Every row gives one point. The ring and each string are closed loops that go straight from each point to the next, and from the last back to the first. Before rounding, they use only three directions, however many columns there are. How many times does the string pass through the ring? Passing back the other way cancels.
In the rows, 128 means zero.

Ring (7 x 3)
[[177 101 144]
 [172 148 145]
 [134 172 134]
 [ 90 145 122]
 [ 83 100 126]
 [113  66 135]
 [148  69 140]]
String (14 x 3)
[[176 121 114]
 [202 117 118]
 [215 101 150]
 [190  92 156]
 [204  75 144]
 [166  77 175]
 [141 102 152]
 [150 105 127]
 [178  95 104]
 [203  76 142]
 [199  92 143]
 [189 103 164]
 [161 112 171]
 [145 117 146]]
Times through: 2

Ring (6 x 8)
[[206 161 135 108 126 127 134 131]
 [163 214 119 133 129 138 131 114]
 [ 86 194 125 131 132 135 117 114]
 [ 72 135 135 107 131 127 107 126]
 [123  99 158  90 128 115 117 143]
 [168 110 159  91 127 114 127 145]]
String (23 x 8)
[[175 137 123  98 126 130 120 128]
 [210 128 119  91 124 131 122 130]
 [241 132 141  92 124 122 136 140]
 [226 149 166 104 126 114 147 145]
 [235 143 120  96 124 131 129 130]
 [249 147 123  96 124 130 134 131]
 [223 159 159 108 126 117 145 141]
 [176 164 175 116 129 112 144 143]
 [168 156 150 110 128 121 132 135]
 [180 143 112  99 126 135 118 123]
 [216 126  96  87 123 139 114 122]
 [221 121 134  89 124 124 128 137]
 [211 119 181  94 126 106 144 154]
 [213 103 168  85 125 110 136 152]
 [209  94 128  77 123 125 119 138]
 [180 115 115  87 125 132 113 129]
 [151 140 139 103 128 125 122 132]
 [142 149 146 109 129 123 125 133]
 [175 116 111  88 125 133 111 127]
 [187 103 128  83 125 126 117 136]
 [201  94 160  81 125 112 130 150]
 [212  97 118  77 123 128 117 135]
 [183 126 114  92 125 133 116 127]]
Times through: 1

Ring (6 x 14)
[[176 143  78 145 158 137 112 116 143 117 135 147 100 132]
 [142 181 110 133 145 136 118 122 126 102 141 155 103 147]
 [ 77 170 155  97 116 125 117 138 110 102 125 137 136 166]
 [ 71 120 150  85 112 119 110 142 118 118 106 116 156 163]
 [127  60 101 105 132 121 102 132 145 142  95 103 150 137]
 [177  78  69 134 154 130 104 119 156 139 111 120 122 123]]
String (17 x 14)
[[ 61 177 193  89  99 126 119 137 108 101 120 131 142 158]
 [ 43 181 170  80 107 121 118 147  97  95 124 137 149 186]
 [ 55 157 110  84 131 116 113 152  98 100 124 140 150 204]
 [ 46 149 138  77 117 116 112 152 100 104 116 130 158 195]
 [ 35 132 145  68 111 113 110 155 101 109 108 120 168 195]
 [ 77 116 101  88 133 116 107 147 114 116 112 125 154 186]
 [ 99 113 121  99 127 122 109 137 126 121 110 121 145 157]
 [103 109 171  99 105 126 110 129 136 128 101 108 146 126]
 [ 73  86 179  79  96 119 107 138 130 133  89  95 167 138]
 [ 54  77 148  69 105 112 104 149 120 131  88  97 178 167]
 [ 74  99 104  84 129 114 105 148 117 122 105 116 161 182]
 [ 78 111  89  89 138 115 106 149 114 117 112 125 156 190]
 [ 82 122 113  92 129 119 109 143 116 115 113 125 150 176]
 [104 130 146 103 119 126 112 131 128 118 113 123 138 144]
 [ 89 144 192  97  99 128 115 129 126 115 111 119 140 132]
 [ 40 179 194  78  96 122 119 145  99  97 119 131 151 174]
 [ 50 181 180  84 104 123 118 143 101  97 123 135 145 175]]
Times through: 2
String (12 x 14)
[[135 137  86 122 149 128 111 129 129 114 127 140 121 157]
 [161 190  39 147 179 135 116 125 122  95 157 175  91 175]
 [177 194  86 154 161 142 119 113 134 100 153 167  83 138]
 [174 160 116 146 144 141 116 111 144 114 135 146  96 116]
 [140 128 120 123 134 131 111 123 138 121 120 130 122 132]
 [169 120  41 138 170 130 108 124 140 120 131 144 111 153]
 [206  99   7 155 187 133 104 117 154 130 131 144 101 140]
 [204  96  64 152 162 137 106 110 162 135 121 131 103 110]
 [167 115 132 134 131 136 111 112 153 130 115 123 114 103]
 [182 123 114 144 141 139 111 110 155 128 122 131 105 104]
 [185 142 119 148 141 141 114 107 153 122 129 138  97 103]
 [149 140 118 129 137 134 113 120 139 118 125 136 114 129]]
Times through: 2

Ring (7 x 14)
[[195 134 106 132 152  98  93 125 110 143 128 121 114 148]
 [132 166  99 144 131 104  87 139 136 138 135 127 110 122]
 [ 89 165 118 149 124 105  96 142 150 122 133 136 110 111]
 [ 55 130 156 141 125 108 125 140 161  92 124 145 116 113]
 [ 82  87 161 118 131 118 147 134 154  83 115 140 126 133]
 [151  74 147 109 148 114 141 124 128 101 113 129 127 155]
 [190  90 133 116 158 103 122 120 112 120 118 124 122 161]]
String (26 x 14)
[[199 142  71 123 139 114  89 134 116 155 132 111 117 146]
 [151 123 101 120 133 119 111 136 133 129 126 121 121 140]
 [151 122 121 128 142 106 110 130 128 124 125 127 118 140]
 [193 124 135 138 164  84  97 118 104 132 125 128 111 151]
 [239 115 136 135 179  75  92 109  85 141 123 124 110 166]
 [249  98 114 117 171  95 104 113  89 143 121 114 119 174]
 [193  96  97 105 143 122 120 129 119 132 121 114 126 159]
 [164 100 101 107 136 126 124 133 130 124 121 118 126 150]
 [141 116 130 127 142 107 116 130 131 116 123 130 119 139]
 [193 106 147 131 167  86 109 115 104 123 120 129 115 157]
 [193 111 157 138 172  77 104 112 101 122 121 133 111 156]
 [178 114 146 135 162  86 107 118 110 122 122 131 113 151]
 [218 112 147 136 176  76  99 110  92 132 122 128 111 162]
 [153 121 139 134 151  95 109 125 122 119 123 132 115 141]
 [153 118 111 121 138 114 114 133 130 125 124 123 121 142]
 [156 119  93 115 131 124 114 137 133 130 125 118 123 142]
 [138 122 115 124 135 114 114 134 135 121 125 126 120 137]
 [166 135 142 146 159  82  96 121 113 127 126 134 109 141]
 [217 162 112 153 167  73  67 119  94 157 134 124 103 146]
 [211 169  76 142 149  94  67 130 105 167 137 115 107 142]
 [207 176  79 147 150  90  63 129 105 167 138 117 105 139]
 [183 161 114 151 155  82  76 125 109 147 133 127 105 137]
 [163 147 123 144 150  90  90 127 118 135 130 129 109 136]
 [165 146 137 150 157  81  89 123 114 131 129 133 107 137]
 [196 161 103 147 155  86  74 125 106 153 134 123 106 141]
 [206 156  84 137 149  97  77 129 107 158 134 116 110 144]]
Times through: 2

Ring (10 x 14)
[[ 92 133 123  94 109  88 122 155 133  89 184 126 101 150]
 [ 83 122 121 126 124 100 135 154 111  61 173 132 128 167]
 [ 83 104 113 164 131 127 141 153  94  66 141 124 166 168]
 [100  91 106 187 128 154 139 150  90 101 103 107 199 151]
 [137  92 111 184 125 162 139 135 102 138  73  88 218 129]
 [187 109 129 152 125 142 141 113 126 162  63  75 214 110]
 [210 128 142 112 119 115 137 103 151 173  79  73 186  98]
 [201 139 142  83 106 100 125 111 165 180 104  77 152  93]
 [159 144 133  63  90  90 108 134 170 175 144  90 107  98]
 [118 141 125  68  91  86 107 151 157 139 174 109  89 120]]
String (29 x 14)
[[119  75  89 200 102 196 116 156 102 191  54  72 223 106]
 [153  79 100 200 111 194 127 137 106 197  33  64 243 100]
 [212 108 140 168 146 140 161  94 117 139  44  74 245 120]
 [185 122 140 133 135 114 150 107 129 124  91  90 194 127]
 [165 122 132 126 122 116 138 121 132 134 105  92 174 123]
 [191 129 144 118 132 104 148 105 138 128  98  90 182 123]
 [166 121 125 116 105 125 122 128 144 173  99  81 165 103]
 [176 122 120 100  83 134 103 133 163 226  90  65 154  74]
 [218 142 136  61  79 109 101 115 190 249  91  55 139  56]
 [216 153 152  58 106  80 126 103 178 178 117  79 135  91]
 [192 147 153  79 124  76 141 105 156 124 130  97 143 122]
 [155 133 134  98 112 100 127 128 146 136 132  98 140 121]
 [130 134 118  74  78 106  96 153 164 185 149  91 101  96]
 [103 144 110  37  50  95  70 174 184 210 185  95  49  83]
 [128 150 135  55  96  71 112 143 163 127 183 113  82 124]
 [126 152 141  61 111  62 125 137 153  93 190 123  87 141]
 [150 143 148  95 136  72 149 118 135  71 157 120 135 153]
 [135 127 131 113 121 101 134 133 131 106 140 109 145 139]
 [ 95 117 111 118  99 120 113 160 129 130 151 109 127 131]
 [ 35 115  99 121  97 113 108 186 113  85 195 135  96 159]
 [ 58 122 123 133 138  88 146 158  96  10 197 152 121 196]
 [115 125 136 135 146  92 157 131 106  39 155 131 156 176]
 [127 121 131 136 137 105 148 130 113  73 137 117 164 158]
 [ 79  99 102 162 113 143 124 163 102 108 132 112 162 148]
 [ 34  73  76 204 103 183 113 190  78 119 120 112 180 150]
 [ 52  69  82 222 119 188 128 177  69 106 100 109 207 156]
 [135 103 127 180 152 131 163 123  91  67 100 111 213 165]
 [161 120 140 146 148 108 161 112 112  78 109 107 193 153]
 [127 101 111 160 115 148 129 143 113 141  96  92 188 126]]
Times through: 5

Ring (7 x 14)
[[140 218 119 118 152 144 133  50 172 137  81  97 128 181]
 [108 217 142  99 114 113 122  33 114 104 150 137 149 148]
 [103 161 146 111 106  96 124  93  80 101 174 158 146 120]
 [120  97 132 130 112  95 130 171  80 119 162 162 130 102]
 [135 105 118 127 111 108 128 165 106 130 142 156 124 110]
 [151 142 105 125 126 131 129 131 150 144 102 130 118 139]
 [156 190 106 129 160 151 137  87 186 152  61  92 116 179]]
String (23 x 14)
[[143 249 117 114 160 154 133  18 190 139  66  83 129 198]
 [140 197 122 131 167 142 140  78 165 141  76  91 124 181]
 [130 182 127 120 137 126 131  84 137 128 113 120 131 155]
 [114 216 135  96 107 117 119  34 122 107 147 140 147 146]
 [125 172 130 120 132 119 130  92 124 123 125 128 133 146]
 [104 191 146 108 118 105 125  63  98 103 158 142 147 139]
 [ 85 191 159  95  91  87 117  51  64  83 201 169 160 117]
 [120 135 136 132 136 107 135 134 100 122 138 136 131 131]
 [120 161 131 113 112 109 125  99 108 116 148 147 137 128]
 [104 126 143 113  94  87 122 129  65 101 189 174 143  99]
 [112  73 140 135 110  83 131 194  57 113 180 173 131  89]
 [132  90 126 144 137 106 138 187 100 134 132 141 120 118]
 [131 135 124 126 125 114 130 133 116 128 131 140 127 128]
 [126 118 122 114  90 101 121 143  94 118 166 171 133 100]
 [136 104 113 116  88 105 120 160 103 126 157 172 127  97]
 [150 107 109 137 132 123 134 172 134 146 108 134 114 127]
 [145 133 114 135 142 127 136 144 140 143 101 123 118 142]
 [141 169 112 112 113 127 124  95 143 132 119 137 128 138]
 [162 188  93 111 122 149 124  82 187 149  80 118 119 158]
 [173 180  92 133 164 162 138 104 207 167  40  86 107 182]
 [152 156 111 139 162 140 140 125 164 151  74 100 114 165]
 [141 175 117 125 143 133 133  96 152 138  96 114 124 158]
 [138 224 117 107 133 141 126  38 167 131  96 111 133 172]]
Times through: 4
